Rows are points. Each copy is the shape, with its points in the same order, turned, moved and blurred by noise. Some copies are also mirrored. Which?
In the rows, zero is written as 128.

Shape:
[[110  99]
 [124  55]
 [ 51 134]
 [162 124]
 [162 155]]
Copy 1, 5 rows:
[[100 109]
 [101  64]
 [ 54 160]
 [157 119]
 [163 149]]
Copy 1 is: only turned
Copy 2, 5 rows:
[[120  95]
 [147  52]
 [ 52 107]
 [157 136]
 [149 163]]
Copy 2 is: only turned
Copy 3:
[[131 163]
 [158 192]
 [ 62 150]
 [170 108]
 [163  86]]
Copy 3 is: mirrored
Copy 4 (5 x 2):
[[124 131]
 [117  86]
 [ 73 183]
 [175 140]
 [184 172]]
Copy 4 is: only turned

Shape, 7 rows:
[[133  66 135 131]
 [119 158 160 154]
 [145 176 164  74]
 [102 124  94  57]
 [151 160 181  85]
 [200 123 219 141]
 [152 121 120 172]]
Copy 1, 7 rows:
[[ 79 117  99 120]
 [139 136 173 138]
 [179 160 154  73]
 [160  79 101  61]
 [150 172 160  76]
 [ 98 228 150 120]
 [120 131 116 170]]
Copy 1 is: mirrored
Copy 2:
[[106  79 146 129]
 [ 74 164 136 146]
 [107 206 155  85]
 [184 137 143 114]
 [100 188 154  77]
 [ 25 122 140  67]
 [ 70 113  93 143]]
Copy 2 is: mirrored
Copy 3 (7 x 4):
[[149  61 135 128]
 [110 155 157 148]
 [125 178 139  70]
 [ 78 104  80  70]
 [141 154 157  66]
 [215 149 198 114]
 [151 123 118 172]]
Copy 3 is: only turned

Shape, 12 rows:
[[108 157 115 104  91 160 157 149]
 [104  98 119 127 145 135 174  97]
 [114  91 141 104 113 157 168  98]
 [153 175 137 108 135 111 148   7]
 [139 141 162 132 134 159 159 104]
 [122 105 110 137 106 121 172 150]
 [100  92 149 163 119 138  93 142]
 [130 126 165 178 107 127 128 135]
 [121 181 157 164 137 179 111 156]
 [104 119 162 116 134 127 164 161]
 [150 114 134 122 139 139 149 158]
 [118 101 124 113 138 149 127 153]]
Copy 1, 12 rows:
[[ 86 136 117 106 102 158 156 146]
 [121  80 124 106 144 150 153  71]
 [116  81 143  85 108 155 148  94]
 [158 177 131  81 117 108 147  10]
 [133 134 170 113 127 153 151  92]
 [116  85 102 141 110 151 172 126]
 [104  80 158 157 121 119  96 117]
 [116 111 168 176 104 132 140 105]
 [ 94 168 178 156 145 154 112 142]
 [113  92 160 121 138 131 171 144]
 [151 102 139 132 135 151 145 137]
 [124  88 129 117 138 146 116 146]]
Copy 1 is: only turned
Copy 2, 12 rows:
[[ 98 163 114  94 114 148 158 150]
 [ 86 106 140 145 134 114 183 110]
 [ 88  89 136 112 125 146 177 108]
 [128 142 190 121 104 109 144  14]
 [116 132 149 121 157 161 148  97]
 [123 118  99 129 129 115 177 148]
 [ 91  93  92 149 147 129  94 136]
 [130 123  86 135 164 137 112 108]
 [108 176 120 141 173 175  94 134]
 [103 120 123 100 176 120 152 148]
 [134 114 139 130 152 136 150 158]
 [ 95 105 140 131 135 135 133 165]]
Copy 2 is: mirrored
Copy 3:
[[105 179 123 125  93 161 131 157]
 [ 97 124 114 112 128 130 159  89]
 [100 132 156 114 124 155 162 101]
 [114 200 153 137 141 106  94  19]
 [155 148 141 125 109 139 137  93]
 [100 134 114 142 129 122 165 151]
 [127  75 147 113 109 111 106 153]
 [150 112 148 149 100  98 126 138]
 [184 138 110 121  72 140  90 144]
 [134 140 129  92 102 114 170 146]
 [149 137 120 116 145 133 149 147]
 [123 121 124  94 137 145 132 152]]
Copy 3 is: mirrored

Shape (16 x 11):
[[199 129  82 172  75 146 156 128  91 159 166]
 [109  90 162  74 135  35 123 183  72 132 148]
 [110 193  67  54  83 146 134 110 150  65 122]
 [157  96 160 158  61 167 188 172 127 143 173]
 [127 159 163 170  72  86 143  67 165 157 120]
 [171 138 144  68 127  39 118 110  76 159  95]
 [ 71 134  73 108 160 119 163 111 153 158  79]
 [180 164 169 153 103 150 113 126 173 148 112]
 [ 69 115 113  55 148  89  94 101  63 167  90]
 [200  88 140 135 166 100 142 152 188 162  64]
 [161 198 131  83 151 158 106 183 179 106 189]
 [178 132 118 104 131 119 156  84 151  55 174]
 [171 153 133 121  79 116  92  95 126  88 103]
 [ 91 141  97 156 130 139 138  98 177  78  70]
 [166 144 100 171  85 149 166 178  68  87 123]
 [114 114  92  83  64  70 103 147  80  84 186]]
Copy 1 (16 x 11):
[[172 124  89 200 134 175 169  96  37 163 125]
 [165 109 163  62  84  62 134 147  92 125 188]
 [ 68 158 142 110 168 198 101 117  49  54 129]
 [184  99 163 179  97 198 212 132  91 128 139]
 [ 92 120 142 153  96 145 140  48 135 155  77]
 [152 106 116  49 130  78 114  93  65 160 109]
 [ 47 114 101 110 181 148 133 145 136 134 149]
 [167 139 154 151 133 177 122 107 129 148  69]
 [ 96 126  74  41  99 119  86 145  97 146 166]
 [180  57 123 135 196 124 119 145 156 138  89]
 [173 195 203 139 194 192  84 112 108 120 165]
 [155 137 122 135 171 167 151  58  97  49 148]
 [152 137 111 136 127 155  98  89  75  92  67]
 [ 67 136 100 164 151 154 111 132 148  60  95]
 [158 163 126 177 124 146 192 168  47  99 101]
 [127 127 141 129  91 125 114 111  26  75 196]]
Copy 1 is: mirrored
Copy 2, 16 rows:
[[239 163 112 187 108 125 146 109 134 140 119]
 [ 74 139 124 178 113  33  90 196 131 108 156]
 [101 172  88  95  80 104 158  27 113 116 122]
 [204 108 132 171  75 140 185 152 162 148 175]
 [189  53 132 119 154  65 130  68 154 147 127]
 [137 156 172 143 132  10  91 133 116 114  97]
 [ 87 134  86  94 151  92 167 119 131 171  68]
 [206 110 147  73 132 125 124 111 174 119 132]
 [ 61 156 145 135 137  56  69 125  98 181  77]
 [171 127 148  87 140  85 151 188 209 100  58]
 [150 206  89  60 116 123 123 115 174 102 207]
 [134 171 134 156 136 106 176  55 192  84 148]
 [155 122 154 127 112 112  96  61 144  86 107]
 [102  85  97 100 156 146 168  74 156 110  75]
 [184 143 106 184  99 159 162 131  87  82 126]
 [108 154  81 202  68  67  95  92 130  99 162]]
Copy 2 is: mirrored
